Each row is a point. Two turns around zero, p and q, are shown by what they do to some points. Write where each new point lands after one turn and then the other. Backwards means that the second turn is done in reverse. Each puzzle has new turns, and all numbers are rounded.

Turn p:
[3.7 5.4 1.1] -> [-2.5  3.9  4.8]
[ 0.1 -3.5 -2.1] -> [ 3.2 -0.2 -2.5]
[ 0.2 -0.4 -3.5] -> [ 1.0  2.3 -2.5]
[-3.2  1.6  4.7] -> [-3.8 -4.1  1.8]
[-0.7 -3.1 -0.2] -> [ 2.2 -1.8 -1.5]
Turn q:
[ 3.8  1.4 -3.3] -> [ 4.9 -1.1  1.5]
[-2.6 -0.9  6.0] -> [-6.6 -0.3  0.4]
[-2.3  1.0  0.8] -> [-1.6  2.1  0.1]
[-0.1 -4.0  0.5] -> [-1.1 -2.3 -3.1]
[ 1.1  2.5 -4.0] -> [4.4 1.8 1.0]
Where do these land?
p, then q: [ 1.0  4.3 -1.2] -> [-1.7  3.7  2.1]
q, then p: [ 1.8 -0.1  3.9] -> [ 0.4 -4.2 -0.9]
p, then q: [-1.3 -3.1 -5.6] -> [6.5 0.7 0.3]
q, then p: [-1.5 -1.1  2.9] -> [-1.6 -1.7 -2.6]

Turn p:
[ 2.6 -2.4 -2.5 -2.2] -> [ 4.1 -1.9 -1.5 -0.9]
[-0.7 -0.7  1.8  2.8] -> [-2.9 -1.6  0.7  0.9]
[-1.6  3.8 -1.2  6.4] -> [-3.7  1.7  0.0  6.6]
[-2.5  0.0 -0.9 -0.6] -> [-0.9  1.4 -2.0 -0.7]
[ 2.3 -0.7  2.7 -6.4] -> [ 3.5  0.3  2.8 -5.8]
Turn q:
[ 0.4 -0.2 -2.5  2.0] -> [-0.7  1.4 -2.8 -0.4]
[-3.4 -3.3 -2.7  6.5] -> [-6.1  1.3 -5.0  2.8]
[ 0.9  4.2  1.3 -2.8] -> [ 3.7  1.7  3.3 -0.6]
[0.5 0.0 2.7 2.7] -> [ 0.7 -0.9 -0.7  3.6]
[-3.5 -1.9  0.8 -0.8] -> [-3.5 -0.9  2.0  0.4]
[ 4.8  4.0  0.8 -3.2] -> [ 6.6  0.4  1.4 -2.0]
[ 0.3 -2.7 -0.3 -4.4] -> [-0.6 -3.0  1.9 -3.7]
Where do these land?
p, then q: [-5.1  0.9 -3.5  9.3] -> [-7.4  6.4 -4.3  3.4]
q, then p backwards: [ 2.0  0.9 -2.6 -2.1] -> [-0.4 -0.8  0.1 -3.9]
q, then p: [ 1.2  2.2  3.3 -3.2] -> [ 0.3 -3.0  4.1 -1.1]
p, then q: [ 2.5 -0.9  2.2  1.4] -> [-1.0 -3.2  0.2  1.6]
p, then q: [-2.3 -1.1 -2.0  0.7] -> [-1.5  2.1 -1.3 -1.7]
q, then p: [ 1.2 -1.5  1.6 -3.5] -> [ 0.5 -2.7  0.7 -3.2]
p, then q backwards: [ 0.5 -0.6  0.9 -2.6] -> [ 1.1  0.5 -1.1 -2.3]
